Rows are points. A path goes straight from each point to the next, and from the last back to the first. The post is the endless flat space through its rows: a point in 2 columns, a line in 3, a plane in 4, and so on, so that a path can go around it. How many times does the path go around the post? Going back the other way cancels.
In the rows, zero is written as 128.

Post (1 x 2)
[[129 155]]
Path (8 x 2)
[[177 195]
 [181 181]
 [151 152]
 [152 171]
 [118 184]
 [ 70 143]
 [112 109]
 [179 134]]
Times around: 1

Post (5 x 6)
[[127 163  37 130 168 171]
 [146 138  82 113 128 203]
 [110 132 146 129 147 143]
 [126 130 127  79 119 123]
 [ 65 139 145 190  63  47]]
Path (6 x 6)
[[151 147  41 164  82 140]
 [150 132  42 139 118 149]
 [125 182  63 173 104  90]
 [105 181 149 102 136 132]
 [ 59 186 114 105 172 149]
 [117 187  81 154 121 127]]
Times around: 0

Post (10 x 11)
[[146 136 162 131 124  91 181  76  43 153  76]
 [132 116  60  73 195 153 146  94 120 209 181]
 [131  96  82  61 205 123 131 175  75 154  83]
 [113 132 120  34 197 173 118 130 101 149 249]
 [125 111 143 123 221 117 123 145 105 183 125]
 [143 134 113  90 203 225 147 122 110 151 160]
 [148 129 114 184  86 104 107  70  70 126  97]
 [179 110 157 142  99  71 159  64 134 109  52]
 [164 124 113 174 136  82 206 116 100 110 111]
 [166 120 158 174  27 101 177 109 118 160  96]]
Path (15 x 11)
[[159  62 146 142 135 174 130 114  93 157 114]
 [131  54 147 120 153 146 187 143 158 133 116]
 [ 91 130 133  90 112 117 188 114 102 122 161]
 [101 102 121 137 166 122 184 119  91 150  80]
 [ 86 130  51 115 149  57 179  93  95 173 106]
 [153 158 139  88 121 129 141  68  99 173 140]
 [170 132 138  82 141 127 130  35 105 144 137]
 [184 108 139 135 144 164 157 111 121 138 123]
 [137  82  92 144 164 134 102  88 124 157 145]
 [136  83  95 141 142 150 142  87  27 133  93]
 [150  92  79 104 128 151 188 121 120 159 144]
 [107 153 131  75 179 120 187  28  75 126 123]
 [128 160  86 125 100 172 117 123 151 157  68]
 [166 166 144 155 175  60 127 117 135 133 166]
 [182 125 129 114 123 108 176 116  90 150 165]]
Times around: 2

Post (17 x 18)
[[138 136 147 113 132 152 112 129 122  70 202 129 142 120 147  90 119 179]
 [138 139 145 162 123 104 119 153 139 107 109 134 153 113 132 130 179 135]
 [129 135  72 136 110 183 119 134 139 140 138 127 128 137 145 180  92 126]
 [119 131  68 139 159 124 140 131 108 131 120 126 122 134  88 137 120 166]
 [149 117 140 107 143 122 139 106 139 109 117 154 147 142 118 141 111 113]
 [137 139 156 132 115 118 130 134 127 136 102 148  85 137  94 138 135 161]
 [128 135 111 127 133 130 116 118 116 164 109 128 165 133 136 148 102 160]
 [131 164  86 108 125 121 138 130 207 128 152 118 131 119 143 125 165 167]
 [139 142 139 133 121 151 115 126 177 153 120  64 114 107 113 157 125 103]
 [135 130 142 126 120 148 114 129 158 132 197 144 137 153  82 136 124 131]
 [134 135 127 148 136 114 107 108 119 143 140 136 129 147 150 124 106 107]
 [120 100 133 129 107 154 102 249 136 147 117 128 112 186 146 130  61 114]
 [141 139 153 148 145 179 138 121 172 120 175 133 133 125 123 110  86 140]
 [146 163 141 139 132 141 124 148 169 105  89  77 126 147 155 108 247 168]
 [133 136 129 137  43 178 116 128 120 133 123 130 143 149  91  96 139 102]
 [135 110 158 154  98 138 151 146 115  90 135 110 131 191 126 123  85 162]
 [127 117 139 122  82 181 188 122  96 156 139 127 137 134 135 128 119 107]]
Path (13 x 18)
[[149 148 131 151 106 130 131 122 131 121 104  94 124 147 128 147 112 133]
 [111 160 129 109 107 127 130 134 121 151 126 159 135 140 146 156 136 126]
 [ 96 124 119 127 108 129 128 149 163 140 159 121 139 144 120 136 139 128]
 [115 125 133 163 107 134 131 113 145 155 130 123 129 154 126 126 139 167]
 [120 101 118 140 124 123 103 131 147 141 126 130 152 150 114 114 124 163]
 [114 128 156 157 122 114 133 127 144 121 118 101 112 136 118 138 127 124]
 [131 143 148 134 125 146 120 115 110 122 115  84 140 146 118 155 131 158]
 [141 136 112  92  99 145 146 124 127 124 140 101 132 161 110 128 118 121]
 [176 138 139 109 155 147 126 147 148 118 157 120  94 138 125 106 148 151]
 [142 141 129 128  78 155 147 113 138 148 141 127 137 106 125  80 129 128]
 [141 147 128 125  96 156 116 140 149 149 133 122 147 122 127 113 127 122]
 [128 183 117 136  96 145 133 129 144 143 112 105 137 177 134 112 134 137]
 [134 133 119 106 118 113 135 161 132 108 121 119 133 173 108 137 131 130]]
Times around: 0

Post (17 x 18)
[[120 191 116 135  88 187  88 187 189  99 128 208 123 198  74 169 146  64]
 [138 158 205  97  74 129 122 170 170  80  65 162  89 152  75 176 179 112]
 [116 149  96  83  91 118  75 164 211 136 107 112  82 150  93 159 148  95]
 [139 172  99  99  92 187 157  99 194 113  70 178  47 174  81 138 161 139]
 [103 128 211  95 188  95 190  98 114 113 187 129 103  96 140 110  63  97]
 [102 161 139  47 100  61 214 112  81  83 145 100 161 106 154 104  58 117]
 [ 82 154 100 157 208  89 133  79  98  97  47 205 185 201 183 189  85 155]
 [140 133 194  99 125  99 156  96 177 115 143 121 178 127 152 100  51 146]
 [ 86 164 135 162  75 137  99 113 119 130  88 126  81 174  66 153  98 112]
 [107 183 136 129 162 129 101 107  57  94 107 168 131 173 199 104  98 214]
 [130  99 149 115  99  57 183 119 142  74 196 154 107 125 119 101  94 188]
 [134 198 156 140 155 102 185 121 152  86 171  97 129  84 124 163  72 187]
 [125 110 177  91  86 108 189 143  99 151 182 120 126 142 182 178  67 160]
 [136 184 111 147  65 140  80  97 166 142  89 195  99 126 117 172 189  87]
 [140 135 112 179  99 176 150 187 198 125  67 143  71 137 109 109 139  69]
 [ 58 128 130 112 174 122 157 124  20 168 110 173 206 133 120 133 108 207]
 [167 144 135 135 105 155 128 122 163 112 142  74 120 189  85 144 186  78]]
Path (23 x 18)
[[109  93 114 117 137  72 158 110 134  97  89 181 130 137 170 177 111 129]
 [168 136 120 107 110 123 150 165 146 101 201 127 112 138 109 147 154 161]
 [140 133 144 146 105 116 153 108  93 114 133 166 138 166  79  65 133 206]
 [138 173 196 156 107 131 164 141 176 116 171 197 106 170 120 165 111 101]
 [ 51 140 139 141 115 120 156 145 145  75 131 145 115 194  99 223 135 141]
 [117 160 118 150 164 180 101 166 102  76 145 198 125 102 162 127 161 123]
 [136  99 163 111 130 103 135 114  25  78 170 133 139 154 179 133  69 180]
 [173 188  95 102 132 218  82 121 157 122 145 124 121 161 177 123 150  39]
 [175 199  75 103  84  90 144  37 149 144  36 144 157  95 115 115 100 126]
 [156 158 100  86  89  63 126 161 141 100 107  89  89 182  94 120 141 159]
 [110 127 194 103 123 109 232 189 167 108 103 195 170 162 136 187  60 144]
 [ 67 147 177 106 143 138 188 105 101  98 122 100 174 193  65 197 153  65]
 [ 86 159 129  78 125 104 119 132  66  68 119 144 177 161  87 156 136 167]
 [153  59 155 168 133 101 108 139  88  78 132 200  61 147 128 116 112 145]
 [129 111 114  80 166  64 157  88  80 145 116 139 181 159 148 121 149 168]
 [121  78 236 183 106  42 137  98 109 149 125 163 117 170 137 185 110 122]
 [ 97 146 171 187 154 155 146  96 178 165 117 182 130 145 140 186 104  94]
 [ 96 134 127 113  89 193 166 115 164 118 148 123 112 135 140 165 152  81]
 [134 111 140 132  82 133  60 172  96 135 106 128  80  91 217 121  70 109]
 [170 123 142 170 124 152 152 156 142 101 143 194  53 180 108 107 109 234]
 [137 220 111  70 119  80 128  83 157 134 114  71 125 132 125  87  61 169]
 [104 153 131  81 121 138 174 107 121 118 188 120 110 188 152  98 135 136]
 [ 90 105  88  87 101 118 169  95 160 124 141 156 143  82 150  22 142 239]]
Times around: 4

Post (17 x 18)
[[128 171 134  60 106 130 124  30 100  78 155 117 229 109 106  97 117 124]
 [130 151 128 142 124 131 111 166  85 141 138 178  98 148 118 130 121  80]
 [ 93 116 148 117 186 109 153 149 131 173 127 165  88 140 137 149 121 107]
 [ 95 128 185 138 122 121 110 168 133 131 128 197 146 106 126 165 145 135]
 [167 157  57 154  53  28 164 148 185 110 184  80  86 161 249 193 149 130]
 [145 149  98 143 137 108 128 156 125 132 169 181 137 135 209  86 114 125]
 [138 136 185 194 127 127 140 149 112 156 128 152  87 114 136  95 115 107]
 [ 72 154  88 124  86 118  91 118 155 136 152 119  56 155 197 108 154 125]
 [ 88 162  86 160 130 152 146 111 125 110 112 137  78 127 117 134 119 144]
 [142 130 156 153 101 118 129 155 109 137 109 160  70   9  95 111  82  94]
 [140  99 106 131  66  79 155 160 160  71 166 165  98 188 226  88 120 124]
 [124 196 153  83 126 109 144 152 108 196 147 167  98 173 130 125  76 156]
 [ 81 154 130 110 149 170  76 132 114  98  74 102  88 128 150 147 110 137]
 [165 175 130  95 150  94 121 141 158 100 186 111 144 112  83 124 165 135]
 [106 156 119 148 129  85  68  98 177 118 130 141 106 133 117 157 115 119]
 [151 132 146 141 135  36 102 179 109 129  86 161 109  97 134 135 190 128]
 [141 130  98  98  80 160 159 142 164 162  55 116 137  86 109  68 100 103]]
Path (19 x 18)
[[135 135 115 116  87  94 107 141 132 114 157  91 135 149 168 137 109 135]
 [132 145 121 208 149  89 125  99  85 136 127 146 125 111  94  99 154 136]
 [110 135 106 153 108 114 107 145  77 119 156 144 113 186 145 111 112 109]
 [ 99 181 127 158  92  81 123 159  95 160 143 158 110 165 181 145  98  96]
 [ 45 154 167 125  54 161 171  91 158 135 160 130  24 108 154  95  99 102]
 [186 167 100 117  75  91 189 122 143 106 126 148 109 158 179  93 149 164]
 [132 148 170 111  73 100 148 127 116 166 140 184 151  98 143 135 128 158]
 [128 110 197 131 103  95  86 176 174 152 112 111 119 166 139 144 167 121]
 [146 131 108 183 129 102 116 122 127  91 154 181 116 209 175  86 135 144]
 [140 159 107 130  80 106 107 170 140 108 120 219  78 118 203  79 114 154]
 [129 168 162 150  75  81 114 153 127 141 102 171 124  77 118 120 147  67]
 [ 95 148  84  74 148  72  99 148 111 102 152 188 116 158 151 177 108 104]
 [108 178 138 120  99 131 144 120 161 155 113 153  90 145 130  80  93 108]
 [131 129 139 108 104 152 111 146 195  95 108 147  62 127 153 130 111  95]
 [114  97 151 115 109 168 151 163 148  56 160 132  69  69 156 114 126 142]
 [162 160 130 147 161  75 104 140 111 144 114  71 110  98 171 168 133 149]
 [122 115 134  80  89 141 122 146 180 133 109 129  61 134 106 146 110 146]
 [115  91 156 129 129 192 144 174 144 149 132 200 114 136 117 143 153  66]
 [150  96 112 154 121 110 116 111 162  80 111 157 129 108 119  89  95 112]]
Times around: 1

Post (17 x 18)
[[125 156 119 123 156 138 159 149 132  35  70 147 140  85 144 155 125 128]
 [106 128 145 153 164  85  48 143 111 152 155  74 125 144 104 133 145 133]
 [135 165 184 159 127 130 132  79  64  44  82  96 113 117 125 143 147 107]
 [151 147 124 131 133 141 125  53 136 106 186 100 103 114 163 133  52 105]
 [103 110 130  93 119 166  53 164 199  80  44  83 141 156 144  68 167  82]
 [ 87 175 112 125 145 102 184 125 179  55 112 129  32 118  58 157 117  80]
 [ 86 189 195  90 149 129  96 172 159 148 147 153 101  51  78  62 116  80]
 [164  99 110 166 110  71  96 157  98 129 121  65 112  66  73  96 199 192]
 [158 138 167  85  91 125 176 132 193 139 119 164 104 143 199 119 121 135]
 [105 113 157 123 123 167 143 172 136  25 146  63  65  56 135 145 122 124]
 [144  72 125  62 148 142 100 118 131 124 109 157  96 145 152 102 167 123]
 [106 157 136 113 115  72 141 105 157  54 130 112 105 115 153 131 170 146]
 [121  87 103 163  81 170 141  85 116  73 158 128 147 159  84 160  91 104]
 [ 97 147 150  92 130 140 132  94  86 105 118 148  81  96  58 131  59 151]
 [184 134 164 116 144  39 116 103 139 132 132  73 169 121  98 145 157 173]
 [117 184 142 126 123 199 176 137 158 109 182 118 155 155 123  82  96 101]
 [106  31  99 115 159  70 119 176  75 141 149 114 156  98  54  80  86 158]]
Path (22 x 18)
[[139 218 164 117  77 133 172  99 148 124 150  94 114 170 141 133  73 139]
 [118 118 103  92  90 111 149 148 136 117 122  92  64 119 115 155  61 139]
 [111 123 129  63 115 151  51  95 108  64 114 120 108 151 102 103 132  91]
 [130  78 120 130 157 110 133 178 121  85  94 156  89 160  93 113 142 118]
 [109 148 144 157 116  97  98 108 183  99 161 146 221 123 111 117 124 154]
 [125  51 128 155  76 124  79  97 154 123 114 106 122  82 103 104 107 110]
 [156 106  84 102 138 186 141 149 192 104 176 112 147 125 197 184 143 127]
 [123 217 138 142 137 168 139 176 148  89 137  97 120 113 101 194 113  56]
 [104 131  79  96 203 126  81 149 100 100 168  94 125 209  87 123  99  83]
 [118  70 119 126 205  89  18 145 140 102 155 128 131 187 112 154 129 111]
 [ 71  98 167 169  97  71  55 163 155  96 170  88 134  86 140 123 150 222]
 [ 98 121 103 163 124 111 143 128 172 129  97 123  69 139 112 118 124  76]
 [ 96 138 100 132  76 153 249 108  98  49 102 174  71  72 153 107 168  74]
 [ 95  80  39  92 143 130 140 137  68 101 153 134 136 138  92 105  96 117]
 [138 121 187 140  63 133 140 127  74  25 136  86 100  76  98 102 109 109]
 [133 163 142 168 139 122  88 177 148  57 120  92 200  69  72  71 102  74]
 [123 152 157  37  93 112 121 121 171  83 151  72 105 126  61 164  83 157]
 [142 143 154 115 117 117 127 174  95 134  84  56  79  43 149 112 135 132]
 [ 91 121 156 113  94 118 151  80 123  72 117 120 149 160 108 170 121 139]
 [ 95 163 216 115  93 169 142 109 165  83 147 105 134 121 109 113 156 151]
 [150  88 226 121 159 132 107 174 151 106 145  91  60  39 143 129  66 153]
 [ 53 159 170 101  58  73  85 132 184  47 129  82  30  58 139 114  99 151]]
Times around: 1

Post (17 x 18)
[[104 122 114 124  95  92  80 133 129 192 188 132 110 143 134  52 128 185]
 [155 157 143 124 123 136 142 131 114 145 101 157 125 137  53 145 168 149]
 [148 133 179  76 108 131 101 180 123 161 153 220  97 164 184 105 123  85]
 [125 104  81 142 144  58  92 134 124  75 174 192 132 102 124  83 117  61]
 [116 148 100 149 127  70 136 229 146 104 123 197 166 139 117 122 129  97]
 [142 126 171 128 149 173  97 189 113 141 100 165  75 114 120 103 179  84]
 [158 180 154 135 133 114 173  95 149 115  95  96 127 161 147 103 129  77]
 [181 164  88  90 112 133 124 115  96 211  76 135 102 131 138 117 110 152]
 [128 159 155 127 206 133 138 168 151 121 150 117 105  99 138 135 179  96]
 [139 162 124 115   7 156 147 111  70 127 122 106 111 147 159 135  90 143]
 [ 96 112  61 103 125 157  64 145 111 128 116 134 174 159  90 117 162 125]
 [108 147 192  65 157 120 114 175 103 100 120 108 122 129 108  52  89 142]
 [103 131  96 129 146  81  90 134 163 100 156 141  90 173 150 113  59  88]
 [100 116 147 173 145 118 111 155  49  78 114 191 164 141 180  99 137 141]
 [117 148 109  96 150 116 114 132 107  70  78 153  96 161  96  71 166 158]
 [ 93 164 140 148 110  66  90 162 128  53  90 105 199  89 123 106 124 182]
 [155  96  94  57 152  97  76 129  96 154 115  98  87 211 108 117 129 104]]
Path (25 x 18)
[[ 84 164 116 107  98  76 116 136 110  99 115 168 157 117 165  88 115  98]
 [123 109  98  78 137  98 107 125  99 118 148 216 120 165 119  97 138 133]
 [164 109  69 155 119 110 146 133  68 115 114 170  66 140 136  99 102 135]
 [161 108 164 139 137 149  58 178  91 139 148 170  59 113 120 136 116 163]
 [164  96 119  71 169 138  46  99  85 110 139  55 109 197  63  63 129 112]
 [137 115 187 118 178 158 137 121  79 138  90 140 166 197  94  67 120 122]
 [ 96 122 106 137 119  82 116 149 169 145 116 235 140 168 124 104 129 135]
 [110 157 134 125  81 139 122 134  71 123 109 139  96 102 124 129 103 110]
 [124 192 165 145 201 109 156 135 119 112 104 161 103 155  88  83 152  89]
 [147 163 158 116 134 111  88 146 133 101  99 121 125 187 141  59 199 130]
 [175 134 138 112 100 105 147 160  95 118 101 101 130 107  92  83 158 149]
 [155 120  54  95 117  77 108 155 123  59  90 141 158  98 151  95 104  94]
 [134 132  98 156 120 158 110 218 132 137 213 136 108 105 103 165  75 105]
 [136 167 126 119 131  80 110 120  95 103 156 195 124 157 164 116 116 151]
 [135 156 138 127 138 143 139 175  75 193  88 142  95 205 132 139 118  88]
 [113 133 171 101 136  91 138 177 136 131  86 113 115 156 144 152 126  89]
 [164 139  98  96 113 130 136 131 107 166 121 169  87 115 130 136 119 156]
 [165 114 169 122 120 190 105 117 108 148 131 168 104 147  60 131 148  85]
 [164 120 127  70 116 151  80  94  26 116 118 130  97 162  70  71 100 136]
 [ 81 191  87 168 102 149 119 169 122 102 114 151  34 132 148 136 153 129]
 [120 147 183  70 161  76 118 117 101  79  96 154 110 139 107 112 126 124]
 [114 149 150  75 130 185 174 121 105 125 123 154  81 148 120  83 102 121]
 [161 160 116  49 135 162 123 172 140 166  57 107 139 126 111  47  66 105]
 [147 187 145 181 134 124 135 170 138  84 145 150 145  94 106 103 112 130]
 [103 187 150  84 154 120 109 178 149  94  98 104 118 125  69  73 115 102]]
Times around: 2

Post (17 x 18)
[[137 115 144 112 138 150 103 131 145 134 123 169 158 101 136  97 119 103]
 [147 128 173 134 106 187 155 104 130 125 128 114  59 197 131 142 172 165]
 [134 109 135 118  86 146  98 110  94 107 124 130 130 135 160 104 171 107]
 [130 144 144 140 119 141 117  82 146 135 171 102 112 133 165 116 116 128]
 [146 112 103 181 119 154 124 149 124 166 116 144  63 113 120 130 168 129]
 [ 93 166 116 113 141 125 127 145 154 167 120 145 147 104 171 135 186 128]
 [143 114 166 205 161 122 150 154 165 136 107 109 137 109 149 160 172 134]
 [142 126 161 143 117 177  85  97 105 126 159 113 170 170 152 152  92 103]
 [100 139 138  96  98 163 164 138 116 183 153 123 144 144 139 112 137  97]
 [138 136 134 121 124 138 123 119 146 151 128 120 130 146 114 109 122 181]
 [ 93 132 160 144 187 112 129 102  90 106  89 111 124 122 182 100 116 161]
 [102 146 119 143 137 157 119  73 136 145 105 107 114 107  99 194 128 104]
 [104 164 126 131 161 127 110 115 111 145 108 126 102 113  99 138 172  89]
 [ 68  97 142 150 123  97 158 139  67 115 202 121 167 169 172 148  68 133]
 [128 116 121 101 146 139 122 123 121 152 138 119 137 168 139 112 100  94]
 [124 117 152 120 112 120 128 183 121 158 120 111  89 108 155 116 111  97]
 [122 125 171 125 123 128 104  92 113 178 127 141 156 143 113 170 139  77]]
Path (30 x 18)
[[126 139 157 120  92 162 122  80 129 141 123  95 137 163 126 159 120  88]
 [105 151 157 126 129 190 157 112 109 108  97 152 167 121 124 197 135  99]
 [105 131 166 160 135 142 150 151  93 150 112 125 132 149 140 115  94 132]
 [ 58 124 163 131 157 139 133 168 133 138 105 164 132 128 163 122 111 148]
 [ 97 111  98 127 118 114 110 148 106 179 171 138 103 147 141 123 110 147]
 [113 128 126 131 134 128 106 138 106  95 122  95 148  86 134 135 126 103]
 [154 146 127 155 135 188 121 105 102 106 117 158 137 136 139 138 234 132]
 [138 131  94 137 106 160 162 147 142 150 162 111 114 158 139 101 124  81]
 [108 130 160 156  68 125 130 109 119 125 144 115 131 127  81 165 143 121]
 [ 76  85 146 143  78 145 161 143 138 187 165 147 113 108 204 128 139  81]
 [132 116 163 134 147 126 113 115 136 148 162 131 136 182 115 148 140 111]
 [113 119 153 166 148 157 119 123 134 138  96 139 127 131 141 144 141  80]
 [138 140 132 122  76 123 143 106 158 127 124 111 137 140 137 120 148 130]
 [137 186 115 135 143 154 114 128 114 139 145 144  87 124 153 148 137 130]
 [139 128 165 129 179  82 125 122 136 175 165 128 148 142 111 112 100 112]
 [120 121 157 150 166 153 133  80  80 149 137 125 102 159 159 146 137 135]
 [158 153 136 114 146 113  83  86 117 148 130 124 122 164 152 139 161  97]
 [ 94 131 113 172 144 167 160 151  93 133 130 159 186 142 194 125 165 102]
 [131 166 169 132 142 165  67 114 111 111  62 109 114 114 156 109 153  71]
 [102 155 153 124  87 199  74 105 151 118 155 144 125  92 136 144 133  95]
 [103 140 165  81 107 142 114 129 118 168 141 133 154 127 107 125 126 163]
 [154 155 154 136 164 121 101 129 107 195 156 119  77 187  97 138 153 115]
 [118  93 131 128  76 144 103 101 118 147 124 146 135 103 135 118 146 171]
 [106 150 146 135  79  87  62 146 117 169 116 100  85 149 111 143 132 124]
 [154 154 147 147 130 108  98 128 145 249 140  94 120 164 113 111  73  74]
 [147 138 130 135 127  92 124 132 120 138 114 111 106 138 111 144 147 143]
 [135 108 169 130 167 155 136  95 130 135 123 149 141 123 106 156 112  94]
 [131 110 171 116 148 141 107 126 139 145 123 106 115  98  94 151 130 107]
 [ 96  81 133 169 133 155 125 115 107 140 134 139 153 122 152 114 106 150]
 [109 162 135 205 165 144 146  98 168 143 117  75 129 119 140 147 149 129]]
Times around: 0

Post (17 x 18)
[[166  69  46 172 141 120 202  94 122 163  87 114 122 108 119 182 164  97]
 [ 89 142 163  58 175  97  70  89 151  94 158 143  83 103 161  93  70   7]
 [117 160 176 138 181 157 129 177 164  74 156 145 130 135 196 122  41  65]
 [119 170 151 156 102 101 139 142 193 141 136 146 184 126 127  84 136 162]
 [116 120 122 121 126 118 101 163 115  88 148 132 112  77 238 123 133  10]
 [120 130 135 162 109 175 112 130 125 188 186 160 144  94  96  87 107 143]
 [159 108 110 108 120 132 224 156 106 183  99 170 142 121 105 159 213 138]
 [ 86 142 109  60 121 123 124 137 128  85 107 104 129 101 169 142  51  74]
 [138  98  96 165 111 104 152 186 133 178  95 169  74 130  94 148 151 157]
 [121 122 112 159 167 104 127 171 123 151 142 131 191 132  75 113 151 172]
 [ 99 171  78  61 180 141 100 128 179  80 179 128  88 104 156 174 128  68]
 [155  85 146 158  96 142 130 120 113 135  92 125 129 129 106 199 209 101]
 [142 171 147 165 117  91 159 190 121 194 162  76 133 137  87 118 150 153]
 [ 50 129 118  68 167 159 101 124 156  85 160  96  83 178 240  96  88  55]
 [127 140 140  54 202 130  93 141 157 137 127 116 101 101 223 168  92 111]
 [144  73 132 159 128 112 188 125 125  94 155 130 113  75 110 160 182 149]
 [122 149 145 163 151 159 140 155 143 172  92 103 144  71  83  75 180 147]]
Path (23 x 18)
[[120 125 100  90 161  88 101 156 130 124 149  82  76 150 145 128  44 119]
 [156 165 153 138 157  83 139 200 164  92  99 133  84 125 132  85 125 137]
 [193 106 184  81 139 183 141 113 185 141 162 123 181 151 178 173 184 177]
 [ 81 143 151  81 132 176 141 151 190 156 108 133  98 125 137  85 222 128]
 [108  97 158 139 112 159 128  74 141 181  62 125 158  93 153 133 172  89]
 [126 122 132 162 168 200  81 121 149 148 174 202  86 119 150 135 160  95]
 [150 105 125 139 120 135 151 173  97 108 104 166 171  81 147 104 167 132]
 [140 152  90  96 171 162 180 120 126 130 129 138  85 141 177 167  67  93]
 [125 136 118 154 109 110 120  91 122 179 190 181 115  91 124 113 211 114]
 [ 90 116  95 155 198 142 184 140 150 142 154  75 156 136 198  95 149 159]
 [147 101 101 142 120 152 130 151  80 169  77 150  64 140 197 168 187 116]
 [144 110 133  88 145 151 124  99 129  85 123 138 167  77 156  86 124  90]
 [156  84 147 119 139 184 158  96 175  83 131  93 162 177 147 158 162  96]
 [ 96 136  68 194 136 183 129 200 203 155 146 105  79 117 157 176 135 105]
 [150 109 169  69 117 121 139 148 135 147 161 160  99  79 146 190 160  70]
 [115 104 137 165 120 123 115 140 122 227 132 113  89 117 116 174 152  86]
 [104 206 149 136 126 103 101 136 144 140 162 140 100  48 138 121 189 118]
 [122 131 110  70 172 107 150 148 143 119  83 148 104 128 178 140 118 134]
 [167 122 173 105 122 114 145 185 162  49  79 122 145 112 179 193 137 116]
 [ 98 112  80  64  84 112 175 128 129 149 171  80 169 168 167 135  36  93]
 [ 96  99  53 173 169 126 181 114 164 156 127 116 110 147 154 113 184  93]
 [125 126 100 112 153  87 133 136 111 137 106 137  59  97  95 187 151  88]
 [121 143  93 168 103 115 120  90 160 138  90  52 110 119 176 104 139 105]]
Times around: 3

Post (17 x 18)
[[133  97 109 127  85  89 101  93 156  25 128 132 152 124 189 157 155  98]
 [ 73 147 151  82 142 148  77 128  82 210 155  85 103 186 183 146  89  98]
 [101 125 138 133 129 139 169  69 105  84 110 162 111 164 118 174 181 139]
 [152 146 138  83  92  99 112 163  71 156 129  92 145 170 115 182 114 132]
 [120 111 166  90 143 169 137 108 148 160 156 196  91 145 154 156 137 154]
 [124  57 166 108 170 110 169 162 154  72 118 148 136  92 115 134 188  90]
 [137 107 158 129 120 145 190 114 126  71 128 109 128 142 135 108 154 137]
 [100 118 175 168 181 162 122 123  92 153 143 117 132 149 129 148 112 121]
 [110 164 191 159 115 115 162  89  96 122 127 114  99 116 115 159 164 138]
 [168 144 113  79 136 183 173 122 105 180 166 180  71 121  92 136  94  66]
 [ 88  92 147  70 154 164 100 178  99 161 176 107 114  74 168 143 110 144]
 [126 106 115  91 226 168 184 111 207 144  92 122 195  92 102 133 120 158]
 [132 162 131 155 117 183 119 140 136 134 112  67  85 176  80 105 152 115]
 [138 103 105 127 197 126 150  98 186 125 165  91 172 104 139 159 166 147]
 [ 87 106 116  87 136 132 111 130 116 171 166 147 108 130 137  86  83 128]
 [118 102 175 116 198 114 175 102 146  85 145 152  81 118 109 200 138 161]
 [132 104 126 110 134 193 104  15 128 170 143 143  84 125 102 134 113  77]]
Path (30 x 18)
[[156 121 157 108 124  99 138 162 154 125 135 160  21 182 135 160 164  94]
 [181 126 117 184 114 114 133 137 107 100 167  97 127  72 169 100 138  99]
 [122 117 155 184  89 185 159 162 113 105 109 111 116 136 153  89 196  82]
 [132 130 151 144 247 143 165 191 209 132 156 109 101 204 131 165 112  82]
 [ 36  49 111  73 241  95 101 110 226  55 151 133 187 150 185 136 107 104]
 [114 163 186  92 188 158 134 143 174 179 173 104 122 117 152 102 172 126]
 [ 94 139 160 124 231 141  69 128 139 174 164  93 115 118  91 127  31 148]
 [142 143  94 104 134 157  90  68  91 182 149 184 144 113 110 159  56 134]
 [123 113 110 118 100 162 122 183  93  92 131  27  85 116  98  99 120 194]
 [ 83  71 158  89 152 128 114  45  85 133 148 184 130 135 197 197  50 148]
 [142 104 153 118  89 173 146 116 107 115 174  47 131 116 133 171 144 158]
 [140 117 123  73 138 108  86 116 204 112 136 125 128 165 132 166 124 140]
 [124  89 165 148 195 134  65 131 104 210 191 146  99 114  58  90 117 139]
 [147 127 118 113  79 113 178  65 149  52 110 178 109  86 128 157 203 207]
 [ 99  87 144  93 135 142  99  85  91 143 130 145 110 169 164 215 139  97]
 [133  73 181 115 181 194 114 181 144 154 206 118 134  79 157 181  82 142]
 [120  81 153  79 199 193 121 102  83 180 215 159 140 172 194 161  21 103]
 [132 183 133 150 148 114 122  77 146 133 116 110 177 153 101 100 143 142]
 [ 98 122 157 136 223 141 134  99 168 154 146 139  11 207 147  81  68  81]
 [ 94 120 135 164 177 137 173 120 129 202  84 112 175  84  57  70 107 107]
 [144  88 119 120  75  99 179 107 113  78 142 137 171 177 148 169 139 138]
 [ 92 131 175 144 145 161 121 116 108 136 137 103  75 186  37 124 140  99]
 [121  71 130  98 181 154  75  67 110 111 169 101 147  85 148 208 144 124]
 [ 70  75  77  94 212 124  72  55 175 134 109 189 172 167 210 172 137 121]
 [174 139 190 166 209 206 244 137 148 214 166 131 112  83  78 107 131 172]
 [112  71 213 133 215 120 119 136 200 153 124  56 112 171  98 165 190  96]
 [ 92 138 129 107 185 173 124 139 128 160 173 166 172 164 131 132  27 144]
 [ 74 132 161 110 164 159  56  62  86 130 127 169 106 136 149 199 174  71]
 [137 148 164 133 124 148 165  91 108  89  63 141 188 197 192 175 179 116]
 [123 160 185 182 190 155 172 178  97 234 211 131  42  95  90  76  93  80]]
Times around: 5
